Each row is a point. Each copy is the shape, with its points in the same order, turned, moved and blurred by noise. Some copies are also mirrored. Which?
(in the rows, 128 means zero)

Shape (6 x 3)
[[ 71 158 198]
 [136 152 163]
 [ 73 112 120]
 [109 110 100]
 [147 121  25]
 [125 114 181]]
Copy 1 (6 x 3)
[[ 46 114 198]
 [123 122 177]
 [ 75 103 113]
 [112 115 103]
 [165 150  49]
 [116  93 185]]
Copy 1 is: only turned
Copy 2 (6 x 3)
[[ 48 125 119]
 [124 126  89]
 [131 113 168]
 [163 121 158]
 [241 152 163]
 [112  92 102]]
Copy 2 is: mirrored
Copy 3 (6 x 3)
[[ 77 143 177]
 [156 146 146]
 [ 98 107 103]
 [126  95  85]
 [184 119   7]
 [137 106 163]]
Copy 3 is: only turned

Shape (8 x 4)
[[141 177 124 179]
 [182  83 106 169]
 [180 195  76  74]
 [157 170 129  96]
 [136 118 186 142]
 [176 174 107 155]
 [ 90 168 165 173]
 [116  72  77  81]]
Copy 1 (8 x 4)
[[127  47 148 122]
 [178 109 114 177]
 [176  93 103  29]
 [137 113 138  68]
 [104 129 170 145]
 [167  61 139 104]
 [ 67  63 163 130]
 [125 156  44 123]]
Copy 1 is: mirrored
Copy 2 (8 x 4)
[[100  90 145  83]
 [183  65 133 146]
 [168 161  80  44]
 [153 158 138  79]
 [141 128 201 136]
 [141  94 126  69]
 [ 68 122 179 117]
 [173 160  85 182]]
Copy 2 is: mirrored
Copy 3 (8 x 4)
[[156 187 120 168]
 [182  92 103 159]
 [200 194 102  56]
 [159 168 138  84]
 [123 121 168 147]
 [192 182 121 145]
 [ 94 181 148 170]
 [123  89  61  77]]
Copy 3 is: only turned

Shape (9 x 6)
[[119 100 160  81 103 113]
 [ 77 146  52 148 134  69]
 [142  73 130  75 138 130]
 [160 118  98  90  93 104]
 [ 75 176  53 173  92 109]
 [137 176 131  91 150 207]
 [148 223 104 144 168 173]
 [153  88 133 131 105 138]
 [105 117  30 156  51 129]]
Copy 1 (9 x 6)
[[139  91 171  92 102 122]
 [ 74 131  89 144 141  59]
 [157  59 139  87 126 130]
 [176 106 113 109  98  98]
 [ 71 168  79 174 101  93]
 [148 155 103  85 141 212]
 [134 196  82 124 181 178]
 [167  82 132 149 108 143]
 [100 112  61 179  52 101]]
Copy 1 is: only turned
Copy 2 (9 x 6)
[[136  96 133  86  92 128]
 [ 85 167  60 144 137  99]
 [166  80 109  76 109 159]
 [154 124  69  97  78 119]
 [ 57 208  65 161  95 139]
 [145 174 110  42 132 238]
 [166 247 103  82 149 211]
 [155 112 127 132  93 171]
 [ 85 150  39 160  45 161]]
Copy 2 is: only turned
Copy 3 (9 x 6)
[[131  76 170  79 138 104]
 [ 83 153  70 140 148  66]
 [ 93  66 156  83 155 148]
 [ 86 124 155 103  98 130]
 [131 164  55 158 108  84]
 [176 139 127  74 162 198]
 [176 208 107 124 172 182]
 [123  82 164 138 131 145]
 [100 108  67 156  61 113]]
Copy 3 is: mirrored

Shape (14 x 8)
[[102  72 110  86  26 197 117  85]
 [113 141 142 184 204 115 151 138]
 [109 105 215 125 191  85  98 108]
 [130 135 125  62  80 176  91 117]
 [166 117 186 204 182  68 121 163]
 [110 136 187 148 184  73 162 112]
 [111 103 187 151 142 131 106 142]
 [ 82  71  82  92  52 138  86 111]
 [ 88 103 101  65  41 122  71 116]
 [135  84 174 129 134  97 180 149]
 [139  81  98  82 106 126  93  61]
 [142 163 184 149 146  64 144 123]
 [173  97 162 133 169 106 128 152]
 [133 134 190 165 111  96 102  52]]
Copy 1 (14 x 8)
[[ 84  76  90  96  25 133 115  81]
 [ 86 160 152 196 197 143 123 156]
 [ 91 113 199 132 217  97  91 102]
 [139 138 104  66  89 144  90 105]
 [148 137 193 224 199  99 107 138]
 [ 76 160 192 164 196  87 139 121]
 [116 111 183 159 139 118  79 141]
 [ 83  78  60 103  63  86  75 114]
 [106 113  73  75  61  65  68 111]
 [120 104 176 159 145  89 160 154]
 [116  93  73 110 121 106 104  65]
 [125 186 185 174 179  76 128 107]
 [158 114 158 163 181 118 128 143]
 [101 137 170 180 134  83  87  38]]
Copy 1 is: only turned
Copy 2 (14 x 8)
[[139 130  49 139  34 179  93  53]
 [ 86 141 133 173 196 122 169 125]
 [ 72 135 159 130 212 112  64 101]
 [114 140 119  93  47 164 107  95]
 [121 117 175 200 206 103 116 172]
 [ 86 166 146 159 204  89 120 100]
 [ 87 128 134 163 156 150  94 119]
 [109  80  48 127  42 130 104  76]
 [ 98 101  81  97  20 108  90  75]
 [127 175  86 161 173 103  93 141]
 [153  94  92  79 109 123 115  59]
 [104 171 174 157 167  72 126 111]
 [141 135 135 135 170 120 103 162]
 [132 129 173 177 146 102  98  31]]
Copy 2 is: mirrored
Copy 3 (14 x 8)
[[138 117 141  87  48 205 186  68]
 [ 72 114 146 182 202 107 106 166]
 [ 67  80 167 141 147  83  44 109]
 [115 154 123  98  60 172 101 106]
 [ 91  85 153 201 141  35  88 182]
 [ 45  98 136 164 182  66  94 118]
 [ 74  95 167 154 112 127 100 136]
 [127 152 175  52  76 156 178 101]
 [106 168 160  47  57 146 152 102]
 [ 73  62 107 130 133  78 136 127]
 [171 134 148  72 111 133 113  67]
 [ 56 135 106 170 131  47  92 116]
 [114  77 122 135 125  95  83 159]
 [101 136 169 186 109  73 101  57]]
Copy 3 is: mirrored

Shape (13 x 9)
[[177 159  95 125  95 120 122 141  56]
 [ 79  66 166  79 212 156 141 108 144]
 [130 125  58 155 115 142  54 155  83]
 [144 104  98 151  63 135 104 111  86]
 [208 127 130 125  69 112 108 171  94]
 [144  96 132 106  94  66 104 174 143]
 [ 63  87 133  53 124 166 158 100 175]
 [100  73 139  75 187 165 201 155 184]
 [145 135 114 204 108 131 105  96 127]
 [129  58 112  99 121  66 180 133 101]
 [114 180 136 171  75 104  86 139  56]
 [122 167  76 184  74 107 121 165  92]
 [ 65  20 175  93 154 187 182 159 144]]
Copy 1 (13 x 9)
[[167 167  73 128 119 178 132 159  60]
 [ 63 102 179 121 245 143 116 157 126]
 [134 163  36 167 135 169  68 168 113]
 [139 135  74 170 104 164 113 105  94]
 [210 136 110 142  95 178 130 177  89]
 [166  98 124 129 111 101 112 188 129]
 [ 47 106 166  91 159 139 137 118 157]
 [ 70 103 173 101 214 157 188 182 170]
 [164 175  85 186 165 127 112  96 128]
 [118  62 111 132 149 114 177 169  76]
 [148 209  95 182 103 119  91 146  51]
 [134 198  51 174  98 122 131 162 102]
 [ 26  77 198 165 182 167 165 171 148]]
Copy 1 is: only turned
Copy 2 (13 x 9)
[[136 178  98 124 110 113  86 147  61]
 [ 61 100 142 106 228 155 148  95 162]
 [137 118  88 163  93 184  61 149  85]
 [ 82 162  86 169  86 125  73 148 110]
 [146 150 109 134 118  81  72 207 108]
 [125  80 121 101 113  80  77 156 127]
 [ 64 139 114  69 151 159 148  88 204]
 [ 95 102 105  75 198 142 197 127 197]
 [118 146 123 211 108 120 106 117 113]
 [ 69  96  60  89 145  70 136 131 107]
 [108 154 165 161  72 135  88 144  35]
 [141 133 107 161  50 123 127 143  75]
 [ 14  88 120  95 189 166 192 176 194]]
Copy 2 is: mirrored

Shape (15 x 11)
[[109 149 127 141 244 134 150 132 137 135 130]
 [112 140 146 152 120  94 131 113 143 130 140]
 [127 130 128 126 135 120 140 118  98 169  90]
 [123 150 128 142 112 124 109 128  40 109 135]
 [118 133 155 108 101 103 107 118 143 141  98]
 [125 139 114 122 132  99 115 101 133 120 142]
 [126 142 138 136 105 109 129  74 131 128 138]
 [135 147 128 130 116 120  98 113 139 113 133]
 [115 124 115 131 104 172 135 131 125 146 104]
 [110 135 119 129 116 166 146 122 145 105 115]
 [117 131 146 115 140 157 143 113 142 141 143]
 [131 145 119 146 141 195 136 137 147 142 119]
 [128 109 129 135 134 109 106 127 135 114 146]
 [117 151 117 118 104 104 115 134 106 132 144]
 [159 137 137 114 101 117 150 118 139 134 112]]
Copy 1 (15 x 11)
[[ 84 115 102 166 233 119 135 150 111 125 116]
 [108 148 144 151 119  93 136 136 134 134 138]
 [130 131 132 122 133 121 152 144  85 165 100]
 [124 152 139 115 105 144 142 169  52 115 173]
 [126 142 164 101 113  95 116 145 129 149 106]
 [116 149 119 115 131 105 127 123 129 123 142]
 [111 153 146 137 102 106 135  99 116 125 131]
 [131 155 139 120 124 123 110 135 131 120 136]
 [119 124 126 132 106 170 127 160 123 147  98]
 [103 124 131 135 115 158 130 152 141 102 103]
 [ 94 109 131 150 129 130 100 132 122 130 112]
 [121 127 118 168 141 174 105 157 127 127  91]
 [124 127 142 123 137 119 120 139 141 131 163]
 [122 149 114 116  99 106 123 158 106 134 144]
 [152 118 137 131 102 105 124 132 117 116  97]]
Copy 1 is: mirrored
Copy 2 (15 x 11)
[[100 139 105 115 241 170 128 146 123 128 121]
 [104 131 153 149 145 104 135 120 152 116 151]
 [133 122 148 120 142 124 127 112 117 136  84]
 [ 96 128 156 144 111 133 110 105  64  85 128]
 [119 132 156 107 116 103 106 120 167 118 115]
 [121 134 117 126 144 108 123 106 129 108 154]
 [129 139 156 136 137 108 138  80 151 111 152]
 [129 148 130 135 124 120 106 115 147 104 147]
 [125 127 125 130  99 169 123 110 146 141 102]
 [111 143 116 127 115 174 139 107 163 109 128]
 [126 129 145 108 150 168 140 116 153 135 147]
 [134 151 118 141 137 203 117 127 154 146 117]
 [122 105 117 135 138 120 107 127 143 104 155]
 [106 141 136 124 108 109 120 122 111 116 147]
 [153 137 147 125 116 123 146 125 147 109 121]]
Copy 2 is: only turned
Copy 3 (15 x 11)
[[ 98 144 140 128 249 123 157 113 137 136 133]
 [130 133 153 133 122 100 150 103 125 133 157]
 [100 129 142 128 137 108 151 118  90 149  86]
 [126 148 126 125 122 137 139 130  40  90 134]
 [128 132 169 101 100  93 125 117 129 134 107]
 [131 123 115 112 133 104 129 100 124 121 146]
 [117 124 134 133 102 110 140  79 127 111 139]
 [146 138 133 122 120 114 115 113 129 113 132]
 [121 139 131 128 111 156 155 138 129 140  90]
 [126 145 129 121 124 146 167 132 155 108 112]
 [ 95 119 149 130 140 142 141 121 149 124 125]
 [118 154 131 157 152 166 143 139 157 132  96]
 [151 105 139 120 141 115 133 123 122 122 146]
 [119 142 122 112 110 111 123 135  96 127 147]
 [114 124 132 147 106  86 142 130 136 116 104]]
Copy 3 is: mirrored

Shape (16 x 11)
[[175 118 119  83 160 154 147 116 141 105 155]
 [148 146  95 193 109 124 149 139 108 173 150]
 [156 102  96  88 105 157 167 184 113 100 108]
 [182 218 138 108 128 163 104 170 204 112 146]
 [139 103 154  91 119 139 156 109 123 113  51]
 [174 129 115  86 187  64  65 111 116 206 146]
 [131 112 114  77 141 139  73 104 120 116 158]
 [159 122 233 118 121 118 167 232 135 181 131]
 [142 154 104 129 130 164  51 107 148 161 157]
 [187 105  89  88 136 115  67 100 137 120 114]
 [134 102  84 230 114 128 165 172 141 100  85]
 [172 110  79 106 122 144 155 103 175 177 142]
 [184 121  87 103 100  74 147 113 117 208 146]
 [ 63 221  95  81 143 174 163 168 128 134 152]
 [ 28 162 127  82 107 123 162 104 122  91 126]
 [189 115 163 119 126 126 150 117 116 120  89]]
Copy 1 (16 x 11)
[[140  91 105  98 171 144 144 133 161  94 109]
 [103 145 137 172 145 120 202 175  87 130 112]
 [130 108  50  98 149 105 169 118  94  75 149]
 [178 200  89 119 123 141 142 164 207 110 124]
 [167  78 103 123 137  76 143  70 116 130 155]
 [119 119 129 105 189  86  78 203 126 194  66]
 [ 96 110 124 103 153 147  76 123 133 124 104]
 [180 135 110  72 114  83 169 216 104 152 223]
 [110 165 116 157 151 168  99 137 140 161  88]
 [133  94  80 147 150 117  76 138 130 131  74]
 [127 136 105 232 170  95 185 149  86  64 173]
 [105  98  76 142 178 136 181 145 168 158 102]
 [ 86  97  90 116 140  88 170 186 119 181  73]
 [ 91 229 125  61 170 118 183  87 144 100 137]
 [ 61 154 163  92 124  79 138  43 142  98 151]
 [182  75 117 125 129  94 152 126 117 125 127]]
Copy 1 is: mirrored
Copy 2 (16 x 11)
[[167 128 129 133 156 175 180 109 161  76 154]
 [158 151  86 203  81 128 120 105 149 133 178]
 [166 117 114 147 111 171 177 194 133  69 165]
 [171 211 131 147 128 216 116 131 232  91 133]
 [159 126 167 138 130 152 178 176 108 114  90]
 [205 152 116  75 177 107  91  96 157 171 172]
 [133 102 100  80 155 154 121 110 151 100 134]
 [134 167 201 188 141 113 139 216 211 140 202]
 [127 133  82 106 123 181 102  91 183 157 130]
 [211 107 113  88 130 171 129 106 145 115 121]
 [179 104  65 249  82 142 145 184 144 118 122]
 [185 138 105 121 102 145 201 108 173 123 146]
 [214 157 120 112  83  85 150 103 144 136 191]
 [ 77 233  53 121 129 150 136 169 151  65 156]
 [ 73 162  91 122 113  94 128 164 123  43  82]
 [180 134 183 167 130 143 150 142 130 117 124]]
Copy 2 is: only turned
Copy 3 (16 x 11)
[[157  98 162 119 179 142 144  92  97 100 146]
 [166 160  77 168 121 144 143 135 124 163 166]
 [149  98 111 155 115 193 191 116  57  85 139]
 [ 97 188 191 131 175 188 164  97 160 100 107]
 [171  68 138 111 110 144 181  79  80 130  69]
 [ 62 115 127 130 164  83  76  91  80 168 150]
 [120  77 160 125 142 145  84 118 110 101 134]
 [135 163 198 167 116 124 229 161  52 184 118]
 [106 115 143 140 161 179  77 122 155 142 136]
 [ 96  84 132 165 144 138  84  49  98 107 124]
 [191 111  74 210 103 140 193 138 165 108 110]
 [126  90 119 128 162 158 165  69 135 153 181]
 [ 98 120  92 139 102 132 137  58  84 186 198]
 [122 159 109  42 143 198 165 194 115  92 135]
 [148  86 123  27  72 146 148 163 133  88 110]
 [177 117 147 145 126 128 163  70  78 140  94]]
Copy 3 is: mirrored

Shape (17 x 12)
[[127 149 171 161 148 142 151 117 106 135 203 123]
 [148 107 141 142 165  53 167  78 182 131 117 130]
 [141 113 157 200 173 168 143  74  95 147 167 130]
 [106  87  94 123 133  73 168 116 171 195 154  85]
 [125  93 141 144 111  97  64 147  72 123 132 157]
 [106 121 153 132 154  72  99 135 158 120 142 114]
 [183 117 118  66 153 131  54  89 104 152 112 150]
 [109 148 137 146 134 133  71 175 157 184  76 155]
 [165 101  67 139  88 169 123 168 120 133 180 112]
 [122 128  66 113 207 171 182 176 171 215 109 141]
 [184 126 108 144  94  77  92  87 107 164 177 175]
 [ 80 164 142 172 126 116 120 108 122 156 105 126]
 [111 129 105 187 141 161  90 196 128 156 141 132]
 [165  95 221 118 147 128 135 119 148 116 154 117]
 [152 138 134 191 165 141 170 120  86 147 122 151]
 [104 133 147 114 166 116  91  96 135 147  62 160]
 [ 83 104 129 106 117 168 129 115 199 152 153 183]]
Copy 1 (17 x 12)
[[117 123 156 181 160 106  96  92 113 136 175  98]
 [144 110 126 124 139  38 169 111 169 159  93 116]
 [143  87 171 161 199 134 123 101 111 117 155 119]
 [120 103 107 122 109  95 176 157 122 193 136  72]
 [154  80 108 137 104  97  85 122  56  96 121 176]
 [107 109 116 133 103  49 118 141 143 114 136 125]
 [179 121 105  39 155 107  74 119 100 123 117 141]
 [ 96 134 150 113  98 128 100 184 131 123  85 190]
 [196 133 102 149  87 181 112 134 107 139 178 119]
 [109 142  83 126 164 182 130 183 190 213 109 130]
 [194 139 139 104 131  82 137 101  56 160 160 170]
 [ 97 138 155 158 146 105 139 142 101 100  84 134]
 [127 124 136 172 114 161 110 189 123 113 150 161]
 [135  70 156 134 108  80  74  65 167 132 135 107]
 [156 116 143 190 190 124 116 109 113 147 100 139]
 [100 113 112  79 152  96 119 136 136 101  58 158]
 [ 76 133 126  97  99 160 167  88 148 141 154 157]]
Copy 1 is: mirrored
Copy 2 (17 x 12)
[[ 93 160 144 160 138 146 136  98 102 131 181 110]
 [105 155 126 119 182  86 139  19 180 133  99 146]
 [142 150 112 197 157 152 149  67 105 129 146  70]
 [ 52  75  96 133 156  98 154  75 158 168 104 155]
 [149 149 114 171 109  86  85 108  63 109  99 170]
 [ 75 157 130 147 153  85  82  99 139 121  98 151]
 [175 181 116 108 126  73 146 132  82 176  69 123]
 [140 138 136 147 146 168  59 133 128 163  51 173]
 [145  98  60 144 120 124 139 169 131 140 171 163]
 [116  81 105 101 249 192 148 148 135 185  85 142]
 [152 167  91 145 106  85 134  68  92 193 149 183]
 [ 92 151 112 148 117 180  89  77 113 133  85 136]
 [129 112  90 171 155 162  64 155 114 140 128 145]
 [130 158 208 151 141  92 144 107 150 105 135 113]
 [160 134 122 142 168 179 121  57  97 114 146 112]
 [138 178 136 131 152 135 107  95 119 134  25 137]
 [100 174 122 182 158 159 180 152 156 146  81 189]]
Copy 2 is: mirrored
Copy 3 (17 x 12)
[[141 129 192 139 148  97 152  72 152 109 224 115]
 [156  99  86 143 159  33 128 118 157 131 145 133]
 [144 106 157 163 168 110 177  38 102 122 198 119]
 [140  97 106 111 112  64 131 139 157 195 179  72]
 [176  96 174 135 102 126 103 133  78 132 198 191]
 [151  93 150 142 152  88  75 145 155 130 181 143]
 [218 143 114  72 159 158 106 109  97 134 155 170]
 [117 150 155 162 134 162 100 147 139 186 138 183]
 [167 133 122 137  81 174 176 150 120 124 236 110]
 [ 70 154 113  93 177 151 202 163 146 194 143 102]
 [193 142 100 105  94  90 126  77 119 148 231 189]
 [109 148 159 170 124 100  91  95 112 148 161 128]
 [106 124 167 175 131 175 140 148 122 164 212 151]
 [212  87 180 139 156  98 146 104 182 102 147 140]
 [120 150 158 161 155  88 190  93  91 122 181 145]
 [134 129 131 127 160 123  82 108 103 140 106 168]
 [103  90 118 104  94 162 131  94 189 128 141 135]]
Copy 3 is: only turned

Shape (18 x 12)
[[129  57 119 184  85 192 128 107  70  59 156 104]
 [161 181 112 163 125 149 173 128 108 134 208  60]
 [102  72 157  60 182  89 122 143 149 152 175 157]
 [105 169 160 111 134 157 143  97 193 109  86 177]
 [149  84 190  63  64  56  95 165 180 135 160 147]
 [137 133  89 124 142  96 178 126 144 150 112 179]
 [178 127  99 104  67  97 102 188  87 172 159 146]
 [ 93 132 142  85 164 182  74 157 160  93 157 188]
 [118 154 192 159 126 170 145  94 178 143 191 122]
 [190 171 136  79 181  61  59 113 124 192 178 179]
 [194 137 109  93  89 168 183 160 150 178 126  99]
 [153 155 152 143 148 139 124  85  79  58 166  66]
 [147  56  65 161 120 150 128  88 145  67 128  71]
 [185  79 123 132  66  87  74 183 172 106 111 169]
 [118  92 162 183 112 163 121  97  65 150  98  75]
 [164 182 173 130 139 166 145 223 183 123 132 133]
 [136  91 145 122 177 126 158  90 180 117 158 159]
 [ 94 194 165 164  74 180 105 206 146 136 194  52]]
Copy 1 (18 x 12)
[[ 79  98  76 123 104 111 167 172  33  86 132 172]
 [156  91 135 156 117  42 121 110  55 186 147 118]
 [ 66 172  83 136  45 137 115 130 170 223 183 152]
 [144 139 179  91 135 175 118 127 179 152 147 178]
 [134 196  73 107  11 127  92 174 182 182  91 112]
 [122 126  85 136 160 152 139 111 176 187 146 117]
 [150 175  59 134  87 135 159 152  99 192 119  44]
 [126 206 145 110  74 160 168 161 131 166 210 186]
 [129 102 182 119  94  99  77 178 112 171 169 158]
 [156 215 100 166  82 188  56  96 113 247 179  86]
 [158  91 107  68  96  94 151  98 133 169 154  58]
 [121 123 136 165  85 103 116  81  37 138 120 183]
 [ 91 134  47  73 148  78 123 109  73 109 137 188]
 [152 213  43 106  89 135 119 161 161 105 117  97]
 [ 34 103 143 117 121 127 116 131  54 120 106 108]
 [176 155 177 137  71  80 160 127 175 125 188 100]
 [104 117  95 125 103 133  85 122 161 170 191 186]
 [151 164 209 120  76  18 162 193  76 163 127 101]]
Copy 1 is: mirrored
Copy 2 (18 x 12)
[[111 134 143 120  87 192 145  25  92  91 165 199]
 [147 148  29 155 145 140 162  96  40 102 109 169]
 [160 124 198 106 186  36 138 117  88 127 130 136]
 [140 160 113  85  84 111 108 166 161 154 128  95]
 [175 106 222 119 186 145 176 146  80 186  98 126]
 [132  99 107 134 134  69 113 137 114 195 142 163]
 [117  69 152 186 182 172 106 114  46 167  94 158]
 [122 157 180 110 154 106  90 139 113  83 167  95]
 [159 210  87  86 143 131 148 105 124 118  88 126]
 [220 105 141 147 186  79  43 128  40 163  89  87]
 [126 109 106 158 132 143 145 186  87 133  47 208]
 [172 132  97 137  70 142 168  73  33  77 141 114]
 [170 100 127 173  72 156 171  80 136  94 176 204]
 [155 119 212 195 154 180 142 131 112 193 131 137]
 [116  93 105 110  78 140 147  18 126 116  68 149]
 [ 86 198 135 179 138 116 148 168  88 131  68  91]
 [184 166 148 110 117  72 130 120 121 144 148 167]
 [ 81 168  80 146 198 198 199 111 105  77  59  86]]
Copy 2 is: only turned
Copy 3 (18 x 12)
[[155 167 117 120 114 198 111 191  37  98 153 172]
 [186 185  82  95 176 158 147 150 109 106  50 116]
 [122  77  69 128 126 113 176  87 138 168 183  90]
 [ 81 111 130 163 116 114 150 136 195  51 117 156]
 [153 127 115  88  40  87 199  53 117  99 177  93]
 [120 138  99 152 163 122 103  49 149 103 128 132]
 [160 183 143  62 113 142 143  36 111 157 122 145]
 [ 95  83 122  99  81 122 126 173 183 147 160 152]
 [153 159  84 155 127 140 204 180 180  88 111 125]
 [193  74 136 106 117 141 166  33 202 191 104 108]
 [ 83 200  97  81 133 177 161  70 137  88  85 101]
 [192  90 125 104 146 178 147 179  80  83  72 122]
 [133 143  92 172  84 184  79 158  47  92 107 100]
 [152 170 160 102  28 126  95  53 117  91 175 114]
 [140 167 190 169 164 181 183 160  59 112 126 129]
 [124 182 135  50 131 116 144 151 208  70 129  81]
 [127 101  60 171 119 152 133 120 157 101 157 101]
 [152 212 142  61 113  83 192 213 132 119  73 107]]
Copy 3 is: mirrored
